Each point is reached from the start by the listed moves, each made once or not at all, plus a little noise. Is the number of moves made odd or even? Then give how often each move was made.

Moves:
(1): [48 14  0  3 -4]
(2): [-17  45   3  -1   6]
(3): [ 2  0 36 -3 -6]
Start: [ -6   1 -14  22 -10]
Points:
[ 40  15 -17  25 -15] => odd (1, 0, 0)
[ 25  60 -14  23  -7] => even (1, 1, 0)
[ -5   4  22  20 -18] => odd (0, 0, 1)

Moves:
(1): [ 27  11   9   4   3 -10   1  -1  -4  -2   9]
(2): [-3 27 -4 -5 -3 13 11 -8  1  6  6]
(3): [ 0  2 28 -2  7 -7  4  1 -1 -1 -7]
(4): [-1  7  8 27  4  3 -1  4 -5 -4  4]
(5): [  0   0 -10  -1  24   4   6   5   0  -7   4]
(6): [  4  -8   4 -10  -7  28  -4  -1   2   5   9]
(7): [ 4 -8 -1  5 -3  3 23 -1  1  7  1]
(8): [ 0  5 -6  0  0  0  1 20  2  2 -2]
(9): [-1 -4  6  0 -2 -3 -6 -6 25 -5  2]
Start: [  6  -6  11   4 -11  -1   0  -3  -8  -3   7]
Points:
[  9 -11  19  20   7  31  -5  -2  14 -14  25] => even (0, 0, 0, 1, 1, 1, 0, 0, 1)
[ 36  10  54  23  -4  14  -1  20 -14  -2  20] => odd (1, 0, 1, 1, 0, 1, 0, 1, 0)
[ 33  33  40  31  21   4  43  -2 -15  -4  24] => even (1, 1, 1, 1, 1, 0, 1, 0, 0)
[ 40 -15  18   1   3  21  20  -6  17  -5  31] => odd (1, 0, 0, 0, 1, 1, 1, 0, 1)
[ 35  19  60  22 -13  26  28 -15  11   4  30] => odd (1, 1, 1, 1, 0, 1, 1, 0, 1)
